Rows are points. Each copy is the shape, with its points in the same order, turned, moved and blurred by noise. Is it also mirrored, or only turned?

Shape, 8 rows:
[[-4.2  3.5 -1.7]
 [-0.5 -6.3 -8.0]
 [ 5.2  0.1  4.7]
 [-2.5 -1.1  1.3]
 [ 2.0  1.2  3.7]
 [ 1.5  6.0 -4.0]
 [ 2.2 -2.2 -2.3]
 [ 3.6  0.0  7.4]]
Copy 1 (8 x 3):
[[ 0.7  6.5 -4.7]
 [-0.8 -5.2 -8.3]
 [ 1.1  0.8  5.4]
 [ 4.0  2.5 -2.4]
 [ 1.5  2.9  3.0]
 [-5.7  5.1 -2.1]
 [-0.8 -1.9 -1.9]
 [ 4.0  2.2  6.4]]
Copy 1 is: mirrored
Copy 2 (8 x 3):
[[-1.2  5.1  3.2]
 [ 9.6  1.0 -0.7]
 [-4.4 -4.2 -5.6]
 [-0.5 -0.3  2.3]
 [-3.9 -1.2 -1.9]
 [-1.3  7.6 -3.2]
 [ 2.5  0.3 -3.0]
 [-6.1 -5.3 -2.7]]
Copy 2 is: mirrored

Shape, 7 rows:
[[-3.5 -5.0  2.0  7.7]
 [-2.0 -2.0  3.3 -2.3]
 [-0.2 -2.7 -4.5  4.9]
 [ 5.5 -5.3 -2.7  1.9]
 [ 5.4 -2.2  3.4  0.6]
 [-5.2  6.5  0.3 -4.6]
 [-3.3  0.9 -1.8 -4.9]]
Copy 1 (7 x 4):
[[-11.0  -1.3  -2.2  -0.3]
 [ -2.9  -1.5   2.9  -4.4]
 [ -4.1  -3.6  -5.8   1.1]
 [ -1.8  -1.2  -7.8  -4.4]
 [ -1.8   4.1  -2.8  -5.0]
 [  2.6  -2.4   7.6   2.5]
 [  1.4  -4.9   3.4  -1.6]]
Copy 1 is: mirrored
Copy 2 (7 x 4):
[[-3.4 -2.0 -1.2  8.7]
 [-1.8 -3.4  3.4 -0.5]
 [ 3.1 -1.1 -4.7  4.9]
 [ 7.5 -0.2  1.4  4.8]
 [ 2.7  2.1  5.1  2.5]
 [-4.1  0.2 -1.7 -8.1]
 [ 0.0 -3.6 -1.3 -5.3]]
Copy 2 is: only turned
Copy 3 (7 x 4):
[[-1.9 -6.0  1.4  5.9]
 [-3.6  0.7  3.2 -2.1]
 [ 1.4 -2.7 -4.6  2.8]
 [ 0.8 -5.3 -4.6 -3.9]
 [ 1.6 -4.5  2.2 -5.4]
 [ 0.6  9.6  3.7 -0.6]
 [-2.4  5.9 -0.4 -2.0]]
Copy 3 is: only turned
Copy 4:
[[-5.3 -2.2  3.1  6.5]
 [-2.4 -1.3  2.2 -3.4]
 [-2.8  0.5 -2.8  5.7]
 [-5.9  6.2 -3.5  3.2]
 [-3.1  7.0  3.1 -0.4]
 [ 6.7 -2.3  1.0 -2.9]
 [ 1.2 -2.2 -2.8 -3.2]]
Copy 4 is: mirrored

Shape (9 x 4):
[[-6.9 -7.3 -3.1  3.1]
 [-4.6  1.4  0.0  0.2]
 [ 2.9  2.2  2.2 -6.2]
 [-0.2  1.2  4.2 -2.3]
 [ 2.0 -1.3  0.1  0.2]
 [-8.4  2.2 -4.4 -2.9]
 [ 1.4  0.9 -2.8 -3.3]
 [ 2.6  0.4  5.0  4.1]
 [-7.2 -1.9  5.0  3.6]]
Copy 1:
[[-3.3  8.1  1.5  2.9]
 [-2.5 -1.8  1.7  3.2]
 [ 0.7 -8.0 -0.9 -3.6]
 [-0.6 -5.5  3.9 -1.5]
 [ 2.4 -1.4  1.6 -1.0]
 [-4.9 -2.0 -3.9  6.0]
 [ 3.1 -2.8 -2.7 -0.3]
 [ 3.6 -3.0  7.5 -0.5]
 [-5.8 -0.1  7.9  3.3]]
Copy 1 is: mirrored
Copy 2, 9 rows:
[[-3.6 -7.5 -2.7  5.5]
 [ 3.2 -3.5 -1.3 -0.8]
 [ 1.6  4.9 -2.8 -4.0]
 [ 2.0  1.3 -0.6 -5.7]
 [ 0.9  1.9  0.0  0.9]
 [ 5.1 -5.6 -8.4  1.2]
 [ 2.7  4.2 -3.8  1.1]
 [ 0.7  0.5  6.1 -1.0]
 [-1.3 -8.3  1.9 -2.4]]
Copy 2 is: mirrored
Copy 3:
[[ -5.3  -8.4  -4.5   6.6]
 [ -5.3  -0.7  -3.2   1.1]
 [  1.3   0.7   0.0  -6.7]
 [ -2.9  -0.8   1.0  -3.8]
 [ -0.2  -2.6   1.4   0.4]
 [ -4.2   0.3  -9.6   1.3]
 [  2.2   0.1  -2.8  -0.7]
 [ -3.9  -0.9   6.6   0.7]
 [-10.7  -4.3   0.0   1.6]]
Copy 3 is: only turned
Copy 4, 9 rows:
[[  0.8 -10.8  -2.9  -1.3]
 [ -4.1  -3.3  -0.4  -4.0]
 [  0.3   4.1   2.7  -7.6]
 [ -1.9   0.7   4.4  -3.8]
 [  1.8   0.3  -0.7  -1.7]
 [ -5.3  -5.8  -3.4  -9.3]
 [  1.3   1.4  -2.5  -6.6]
 [ -1.0   2.3   1.7   3.2]
 [ -5.4  -7.1   3.4   0.2]]
Copy 4 is: only turned

Shape:
[[-3.1 -3.1 -2.4  1.1 -5.5  4.3]
 [ 3.3  1.8  4.9  4.2  0.8 -1.0]
 [-3.1  2.4  1.7  6.3 -0.5 -0.9]
 [ 5.5  4.9 -3.8  5.6  2.9 -4.7]
 [ 6.1 -1.1 -2.0  3.5 -7.4 -1.1]
 [-4.6  2.1  3.9 -4.4 -2.5 -4.2]
 [-2.9 -3.0 -1.6 -0.3 -2.4  4.3]
 [-2.4 -2.4 -0.5  6.9  3.4  2.9]
 [ 3.5  3.5  3.7 -4.3  2.4 -3.2]
 [-2.4 -3.5 -0.2 -2.6  1.9 -5.7]
 [ 2.1  2.4 -0.9  4.3 -7.0  5.2]]
Copy 1, 11 rows:
[[-4.1 -0.7 -3.3 -1.8 -4.1  5.2]
 [ 3.6  5.5  4.3  2.0 -3.5 -0.2]
 [-3.5  7.4  2.7  1.3 -2.8  1.1]
 [ 3.7  9.6 -0.8  8.5  1.2  2.8]
 [ 3.8  3.4 -6.1  3.2 -7.6  3.7]
 [-1.3  3.4 -2.1 -4.0  1.2 -5.7]
 [-3.0 -1.0 -1.4 -1.5 -1.6  4.4]
 [-3.7  1.9  5.1  4.0 -2.2  5.3]
 [ 6.4  3.7  0.8 -0.7  3.7 -3.0]
 [-1.7 -1.1 -1.2  3.4  2.8 -4.2]
 [ 0.8  5.6 -2.8 -1.8 -6.8  7.2]]
Copy 1 is: only turned
Copy 2:
[[-5.2  2.2 -2.6  5.2 -5.3  1.0]
 [-1.7  4.0  5.1  4.2  3.9 -3.7]
 [-6.7  1.6  1.3  6.8  4.3 -0.8]
 [ 1.0  4.5 -3.0  4.1 10.2 -2.5]
 [-0.1  6.8 -3.7  5.8 -0.9 -6.8]
 [-9.4  2.0  1.7 -3.9  0.6 -3.2]
 [-3.4  1.3 -1.6  3.4 -4.8  2.0]
 [-1.6 -2.1  1.4  8.4  2.3  2.6]
 [-0.9  4.3  3.6 -4.7  4.1 -2.6]
 [-3.1 -3.8 -1.4 -1.9  1.1 -3.7]
 [-3.6  9.2 -1.4  7.5 -1.8 -0.5]]
Copy 2 is: only turned

Shape (13 x 8):
[[ 2.9  1.0 -1.7  7.9  3.3  0.5  5.2  2.3]
 [-1.0 -4.8 -0.1 -5.6 -4.2  3.5  0.2 -3.6]
 [-4.7 -5.4 -0.3 -2.4  0.1 -7.0 -1.8 -2.7]
 [-4.3  1.7 -6.9  4.5  4.5 -2.5  1.4  0.6]
 [ 4.5  0.4 -0.9  2.6 -2.5 -3.2  5.0 -0.5]
 [ 2.9 -3.4  3.7  8.7 -7.5 -4.5  3.2 -9.8]
 [ 4.0 -3.1  5.0 -0.8 -0.1 -3.3 -0.5  0.6]
 [-0.3  1.1 -1.1 -1.1 -4.9  4.5  6.8  4.6]
 [-3.1  5.8 -2.4  2.7  0.8  1.5 -2.7  2.0]
 [ 5.5 -1.3 -0.6 -4.6  1.6  2.4  1.3 -6.6]
 [ 7.1  3.8 -0.9 -1.8 -2.4  0.5 -5.8 -1.5]
 [-2.9  4.8 -3.9 -0.3 -4.8  6.8  0.6  0.4]
 [ 7.0 -4.0 -4.8  1.9  4.0  3.6 -1.5  2.5]]
Copy 1:
[[-6.8 -1.5 -4.1  6.7  5.0  1.8  2.4  2.5]
 [ 5.4  1.4  1.0 -4.5 -0.7  3.1  0.3 -0.5]
 [ 4.6 -7.7  2.1 -0.1 -1.5 -4.0 -0.3 -0.7]
 [-4.5 -6.9 -8.1  2.7  1.8 -2.6 -0.7 -1.2]
 [-0.4  0.8 -0.7  4.1  7.0 -1.5  3.9  1.9]
 [ 6.0 -1.5  3.7 10.7  6.2  2.0  8.1 -5.8]
 [ 0.8  0.7  5.3  3.9  1.3 -1.7 -0.8  4.0]
 [-5.4  4.2 -1.9 -4.1  2.2  1.4  5.3  0.8]
 [-6.2  0.1 -4.4  2.5 -0.7 -1.7 -2.9 -4.3]
 [ 4.9  1.6 -0.1  0.0  6.6  3.5 -4.7  1.7]
 [ 2.2  7.6 -1.5  4.5  2.2 -2.8 -5.6 -1.1]
 [-3.7  4.7 -5.6 -2.9  0.5  1.6  0.5 -6.3]
 [-0.3  2.3 -6.4  4.4  0.2  3.2 -2.8  7.7]]
Copy 1 is: only turned
Copy 2 (13 x 8):
[[  5.6   1.3   1.4   8.2   2.6  -2.3   0.0   3.0]
 [ -1.2  -6.0  -5.1  -4.2  -3.2   3.5   2.6  -2.1]
 [ -5.7  -8.0   3.9  -3.8  -3.5  -2.4   0.1   3.3]
 [ -2.6  -1.2   0.2   4.5   2.3  -7.4  -1.0   5.2]
 [  4.3  -1.5  -0.7   4.7  -4.7  -0.3  -1.5   4.1]
 [  3.1  -8.8   3.3  10.0 -10.0   1.3   0.8  -4.7]
 [  3.3  -2.6   5.8  -1.2  -3.0   2.8  -2.6  -0.2]
 [  0.5   1.4  -5.6   3.0  -1.3   5.7   1.9   5.9]
 [ -4.8   2.6  -0.9   3.6   3.0  -1.1  -2.9   0.9]
 [  4.6  -1.2  -3.1  -4.7  -4.8  -2.3   0.1  -4.0]
 [  0.2   0.0  -2.5  -2.3  -1.9   1.4  -8.5  -4.0]
 [ -4.2   2.2  -9.5   3.6   1.7   3.0   0.4  -0.2]
 [  7.4  -3.7  -2.0  -0.9   6.2  -0.5  -4.0   0.6]]
Copy 2 is: only turned
Copy 3 (13 x 8):
[[ 1.9  0.7 -1.2  0.1  4.8  3.0  5.3 -0.3]
 [-7.1 -1.3 -0.8 -1.8 -7.6  6.5 -4.5  0.2]
 [-6.4 -8.1 -1.9  5.0 -1.8  1.8 -5.9  2.4]
 [ 0.5  0.5 -1.5  3.0  6.3  1.0 -3.9  3.9]
 [-0.9 -2.1 -3.6 -1.1 -1.6 -1.1  3.2 -1.4]
 [-9.4 -1.6 -8.4  4.6 -1.5  0.2  4.6 -9.1]
 [-4.0 -7.4  2.6  0.8 -3.8  1.9  2.6 -2.1]
 [-1.0  3.8 -1.4 -2.1 -6.2  3.2  3.5  5.2]
 [-0.9  4.5  4.6  3.0  1.3 -0.3 -2.7  1.9]
 [-6.0 -3.0  0.9 -7.7 -2.1  3.6 -2.9 -3.9]
 [-1.1 -0.5  5.3 -2.9 -4.3 -2.2 -3.3 -6.6]
 [-2.7  8.8  1.4 -0.8 -4.2  1.8 -3.3  2.8]
 [ 4.8 -2.3  2.5 -3.1  0.2  7.3 -1.4 -3.7]]
Copy 3 is: only turned

Shape:
[[-4.1 -2.3 -0.2  7.1  4.1  8.0  4.1 -4.1]
 [ 4.0  8.7 -1.7  4.5  2.8  3.9 -1.9  3.9]
 [ 1.9  2.2 -4.4 -2.3 -3.2 -2.0 -0.4 -4.4]
 [-0.7  5.4  4.1 -2.5 -4.7  1.5  6.5  0.3]
 [ 5.4  0.1  5.9  4.7 -7.7 -4.8 -2.8  3.0]
 [-4.0  3.8 -2.5 -1.6 -3.3  2.8  2.7 -1.2]
 [-1.5 -4.2 -3.7  2.4 -6.2  7.9  3.2 -2.1]
 [-2.9 -3.6  4.2 -0.8 -0.6 -2.1  6.6  7.4]
 [-1.7  0.6 -1.4 -3.0  0.5  5.9 -1.4 -1.3]
 [-2.7  8.8  0.9 -0.2 -5.3 -1.1 -3.6  6.5]
 [ 1.2 -2.1 -0.7  0.1 -3.1 -0.9  0.6 -1.7]]
Copy 1:
[[ 4.5 -4.4  0.3 -9.6  2.8 -1.0  5.3 -1.8]
 [ 3.8  8.5  1.1 -2.7  4.5  1.0 -2.4  3.4]
 [ 0.1  3.4 -1.4  3.7 -2.0 -3.3  0.3 -5.8]
 [ 3.9  2.8  2.6  3.5 -5.4  1.2  6.3  2.3]
 [ 2.5 -0.9  9.5  6.5 -2.0  0.6 -6.8 -0.2]
 [ 2.0  2.4 -2.2 -0.7 -5.4 -2.5  3.5 -0.2]
 [ 9.3 -3.7 -2.5 -2.9 -4.9 -3.0  0.7 -4.3]
 [ 1.9 -6.8  0.0  5.3 -1.7  1.6  2.7  7.3]
 [ 1.9  1.1 -4.6 -3.0 -3.4  3.0  1.3 -2.6]
 [-0.1  6.8  1.9  1.3 -6.3 -0.3 -4.4  6.8]
 [ 1.6 -2.1  0.3  2.9 -1.7 -1.0 -0.5 -3.6]]
Copy 1 is: mirrored
Copy 2 (11 x 8):
[[-2.2  7.5 -6.5  3.7 -5.7  5.3 -3.2 -2.0]
 [ 7.1  6.4  3.7  8.7  2.6  0.0 -4.2  1.7]
 [-1.2 -3.5  1.9  4.0  3.4 -0.8  1.5  0.0]
 [ 5.6 -1.0  3.9  1.2 -3.5  4.4  5.7  1.4]
 [ 5.1 -1.8  7.5  1.7 -7.0 -9.0 -1.3  0.1]
 [ 0.6 -1.8  1.8  3.1 -0.6  6.3 -0.1  1.2]
 [ 1.1 -4.3 -5.7  1.8 -4.9  3.8 -4.9  0.1]
 [ 2.3  3.7  3.1 -6.8 -5.7  0.6  1.2  6.1]
 [ 1.3  1.0  0.0  0.5  2.4  4.8 -3.5 -2.8]
 [ 5.0 -0.7 12.0  4.5 -1.3  2.4 -3.5  3.4]
 [-0.4 -1.8  0.6  0.6 -1.3 -2.4 -0.5  0.4]]
Copy 2 is: mirrored
Copy 3:
[[-8.6  1.2 -3.2  6.6  4.0  2.0  1.3 -5.8]
 [ 6.8  6.8 -1.9  5.7  1.6  4.5  4.4 -0.7]
 [ 1.9  1.2 -2.6 -4.6 -4.3  3.8 -2.5 -1.6]
 [-3.5  6.4  5.7 -1.7 -3.5  1.6  1.9  2.6]
 [ 5.1 -5.7  3.5  0.0 -5.5 -1.5  7.2  3.4]
 [-3.1  5.2 -0.8  1.0 -3.8  3.3 -2.8  1.1]
 [-8.6 -1.2 -4.6  2.2 -4.0  7.3  1.6  0.6]
 [-4.6 -0.3  2.7 -0.6  4.0 -2.5  1.5  9.0]
 [-1.6  1.5  0.1  2.8  0.4  7.8 -3.8 -0.4]
 [ 6.1  4.8  2.2  4.9 -5.7  0.6 -0.9  6.9]
 [-1.0 -2.4 -1.3 -2.2 -2.3  2.6  0.2  0.6]]
Copy 3 is: only turned
Copy 4 (11 x 8):
[[-1.7 -2.7 -1.6  7.5  9.6  3.4  0.0  2.3]
 [ 6.2  8.0  1.2  2.8  0.8 -2.0  1.3 -2.3]
 [-3.8  0.1 -0.8 -1.2 -3.4 -0.9  2.3 -8.0]
 [ 1.6 -0.8  7.3 -1.3 -2.3  6.0  5.2 -0.5]
 [ 2.1 -3.1 11.3 -3.6 -0.7 -4.4 -3.1 -7.6]
 [-2.6  1.8  3.0  2.5 -2.9  5.2  2.1 -0.1]
 [-0.6 -6.7 -1.2  6.3 -0.2  5.8 -1.8 -2.3]
 [ 0.1 -5.1  7.4 -4.4 -0.8 -1.3  1.7  7.7]
 [-1.0  1.8 -2.1  0.0 -0.3  5.5 -1.7 -0.1]
 [ 0.6  6.7  8.1  0.5 -5.9  2.7 -2.0 -1.7]
 [-3.5 -4.2  1.8 -1.1 -0.3 -0.4 -1.5 -4.3]]
Copy 4 is: only turned

Shape (14 x 9):
[[-13.8  -0.3  -2.0  -4.3   2.7  -2.6  -2.6   3.9   1.7]
 [ -4.8  -1.8  -1.2   4.1   3.8   5.5   6.4  -2.4   3.0]
 [  0.2   0.1   0.6   2.1  -2.6  -3.5   0.8   2.1  -8.1]
 [ -0.5  -0.4   1.0   5.1  -2.6  -2.2   2.0  -3.7  -4.7]
 [  1.7  -0.5  -4.2  -5.9  -3.3  -3.1  -2.3  -1.3   0.0]
 [  3.2   2.3   0.4  -7.8   2.6  -3.7  -1.0  -1.1   1.9]
 [  1.9  13.0  -6.1  -8.3  -5.4  -3.3  -0.5  -3.0   0.1]
 [ -7.2   3.1   3.5   3.2   3.0   6.1   0.3  -4.3   4.0]
 [  2.9  -1.5   2.8  -0.2   3.8   3.9  -2.5   0.1  -8.3]
 [  2.7  -0.3   2.2   5.3   3.2   0.0   2.0  -2.7  -1.7]
 [ -0.5  -0.8  -1.7   0.4   2.7   0.5  -3.1  -1.8   1.4]
 [  2.5  -0.5   3.9   2.1  -8.7  -3.7   1.8   0.2   1.0]
 [  1.7  -1.3   2.0  -5.9   2.4  -1.3  -1.9  -4.4  -6.7]
 [  0.0   0.9   4.0   1.1   0.1  -1.8  -1.8  -4.3   3.8]]
Copy 1, 14 rows:
[[-12.3   5.6  -4.7   2.5  -7.1  -4.8  -3.7 -11.5   1.4]
 [ -1.5   1.3  -4.0   4.6   4.4  -7.5   1.5  -5.0   6.5]
 [  0.2  -3.9  -2.1   3.4  -6.3   1.7  -2.6  -1.7  -1.6]
 [  0.2  -2.1  -1.3   6.7  -1.1  -2.6  -3.8   0.3  -0.6]
 [ -5.1   5.5  -0.7  -1.8  -4.5  -1.0   1.9   0.5  -4.6]
 [ -2.7   8.0   4.6   0.1  -2.4   0.7   2.2  -3.9  -2.1]
 [  3.8  12.5  -3.0   0.2  -5.3  -2.7   1.3  -3.2 -12.8]
 [ -3.4   5.4  -3.6   6.5   8.0  -4.4  -4.2  -7.4   2.3]
 [ -2.0  -4.7   1.9   2.7   1.8   3.4   0.6  -5.8  -2.8]
 [  0.6  -1.5   2.9   3.0   2.5  -2.0  -2.7  -2.0   2.0]
 [ -4.0   1.6   0.9   0.1   1.9  -3.5  -2.1  -3.2  -1.0]
 [  1.2   4.3  -3.7   2.1  -3.6   4.1  -5.3   4.8   1.8]
 [ -4.3   0.6   4.6   6.1  -1.4   3.4   4.0  -2.6  -4.5]
 [ -2.7   7.0   1.8   3.4   2.8   0.2  -5.0  -0.6   1.2]]
Copy 1 is: mirrored
Copy 2, 14 rows:
[[ -6.5   6.8  -1.3  -1.4  -9.3  -1.4  -2.5   6.4  -2.7]
 [ -5.4  -1.7  -1.0  -7.5   2.4   0.5   4.3   1.4   2.0]
 [ -2.5   3.6   5.5   6.2   3.9  -4.3  -0.8  -1.2   1.4]
 [ -2.0   2.5   1.9   2.7   4.9  -5.1   2.1  -1.4   5.5]
 [  6.0   4.6   0.4   0.8  -0.3  -3.5  -4.0  -1.1  -2.9]
 [  4.5   0.3   1.6  -0.3  -3.6  -0.3  -7.5  -3.3   0.2]
 [  5.5  11.3   0.5  -2.6   3.6  -1.1 -13.7  -3.8   0.7]
 [ -4.6   1.4  -4.8  -4.3  -0.9   4.9   0.8   2.9   7.0]
 [ -2.8  -3.5   0.2   8.2   3.7   2.6  -1.0  -2.2  -0.7]
 [ -1.5  -4.0   1.7   0.9   4.1  -1.5   0.5  -0.5   5.3]
 [  1.3  -0.8  -2.1   0.6   0.4  -1.2  -2.2   2.8   1.2]
 [  5.1   5.8   7.3   1.4   1.6  -2.3   2.9  -1.0   6.0]
 [  0.3   0.2  -2.2   6.1  -0.7  -1.9  -3.0  -6.6  -0.9]
 [  3.1   0.5  -0.3  -0.4  -2.0  -0.7  -1.1   0.8   7.2]]
Copy 2 is: only turned

Shape, 14 rows:
[[ 5.2  2.4 -5.6 -0.6  2.7  3.5  2.4  0.9 -0.1  2.3  0.7]
 [ 0.9  2.4  2.4 -2.6 -7.0  0.2  5.3 -1.8  2.9 -5.8 -0.8]
 [-2.3 -1.3 -3.5 -5.5  9.5 -3.1  5.6  5.7  0.2  3.9 -8.0]
 [ 3.2  2.5  1.8  0.2  0.7 -4.3  1.5  5.3 -3.2  2.6 -5.8]
 [ 6.3 -2.3  2.9 -3.7 -8.7  0.9  2.3  3.1  4.9 -2.3  1.4]
 [ 3.4  2.5 -3.1 -5.4  1.6 -3.4 -4.1  2.8 -0.5 -0.3 -8.6]
 [ 2.7  2.0  1.1 -2.1 -1.3 -1.2 -2.4  7.4  0.3 -3.7 -6.6]
 [ 1.8 -6.1 -7.4  0.7 -1.4  5.0  0.6 -3.6 -7.9  3.1  1.4]
 [ 2.5 -1.1  1.0 -0.2  5.2  3.3  4.9  3.7  2.2 -5.9 -5.2]
 [-2.9  1.8  0.4 -0.4 -9.8 -0.3 -1.0  3.4  5.1 -5.5  3.2]
 [ 1.5 -4.0 -3.5 -4.2  4.4 -0.6  2.9 -0.8 -3.9  0.9  6.8]
 [ 0.0 -4.7 -7.5 -0.3  1.6  3.8 -1.9 -2.2 -2.7  6.5  1.4]
 [ 2.1 -1.1  6.6  0.4 -6.7 -1.3  0.2 -3.3  6.0 -3.1  4.2]
 [-3.6  3.1  6.3 -8.3 -1.5  0.6 -0.9  3.1  0.7  2.2  0.5]]
Copy 1 (14 x 11):
[[-0.4  5.3 -4.3 -2.6 -1.6  1.2  3.9  1.9  3.5 -0.9  2.7]
 [-4.2  3.0  6.3  1.5  3.5 -3.9 -0.7 -5.5 -0.2  1.6  3.1]
 [-3.8 -7.8 -6.6 -2.9 -3.7 -2.1  2.9 -0.2  9.7 -0.7 -4.0]
 [-2.1 -2.7 -0.5  0.6 -6.9 -2.9  2.8 -2.0  2.2 -5.6  3.2]
 [-5.4  2.0  0.8  1.9  5.6 -2.3  5.0 -8.2 -4.4 -0.2  7.0]
 [ 2.2 -0.5 -4.1 -2.2 -4.8 -5.7  3.6 -6.9  3.0 -4.7 -3.4]
 [ 0.0 -0.5 -2.4  3.5 -2.2 -4.7  1.9 -7.2  3.1 -7.2  1.9]
 [-3.5  5.2 -5.7 -3.1 -4.1 10.1 -1.1 -0.5 -4.3 -0.5 -1.8]
 [-2.9 -0.5  0.1  2.6  4.1  1.2  3.1 -2.1  7.5 -4.3 -1.9]
 [ 1.5  1.2  1.3  2.9  5.3 -5.0 -6.5 -7.0 -3.5  0.4  6.9]
 [ 1.2 -0.8 -3.2 -0.8 -1.7  6.7  4.0  0.1 -1.3  5.4 -0.4]
 [-1.0  2.6 -8.2 -5.1 -2.5  5.3 -0.7  1.4 -4.2 -1.4 -2.1]
 [-0.7  0.5  6.7  0.9  6.1 -2.7  1.9 -2.8 -8.1 -0.9  5.4]
 [-2.0 -3.8 -2.2  5.4 -1.4 -7.9  0.8 -0.4 -4.0  2.1 -0.2]]
Copy 1 is: only turned
Copy 2:
[[ 4.5 -3.1  7.3  0.3 -0.4  3.0 -0.7  4.3 -1.6  1.4  4.4]
 [-2.6 -2.3 -1.3 -6.2 -6.0  4.6  4.9 -3.0 -1.2 -3.8  1.9]
 [ 9.6 -6.5 -4.1  1.8  0.0  2.5 -9.1  4.1 -4.3  2.9  0.1]
 [ 5.8  2.1 -2.6 -4.8 -0.1  0.5 -3.2  1.1  0.3  4.5  2.9]
 [-3.0 -2.2  3.5 -6.4 -2.0  2.4  3.7 -9.0 -3.1  2.5  3.0]
 [ 4.4 -6.8 -2.8 -3.7  3.1 -2.4 -3.7  0.9  1.8  0.7  4.9]
 [ 5.1 -2.8 -2.2 -4.6 -0.2 -2.7 -3.6 -4.9  1.5 -0.5  4.9]
 [-2.2 -2.6  8.1  6.9 -2.8  4.8 -1.1  3.6  8.4  4.7  0.2]
 [ 8.4 -3.1 -1.8  1.3 -4.2  4.7 -1.0 -3.7 -1.0 -2.7  6.1]
 [-4.3 -0.8  1.1 -6.3 -6.4 -4.4  1.4 -5.7 -1.1 -3.8  0.2]
 [ 4.6 -6.5  6.3  1.9 -1.7  5.0  2.6  1.6  1.6  3.2 -6.0]
 [-0.9 -3.8  7.6  7.0  1.9  0.5 -2.5  4.2  2.7  2.0 -0.3]
 [-4.1  1.0 -0.1 -2.2 -0.3  0.5  8.6 -6.8 -2.3 -2.5 -1.8]
 [ 0.7 -0.7  0.4 -4.8  3.9  3.4 -4.1 -3.9 -3.4 -4.3 -4.7]]
Copy 2 is: mirrored
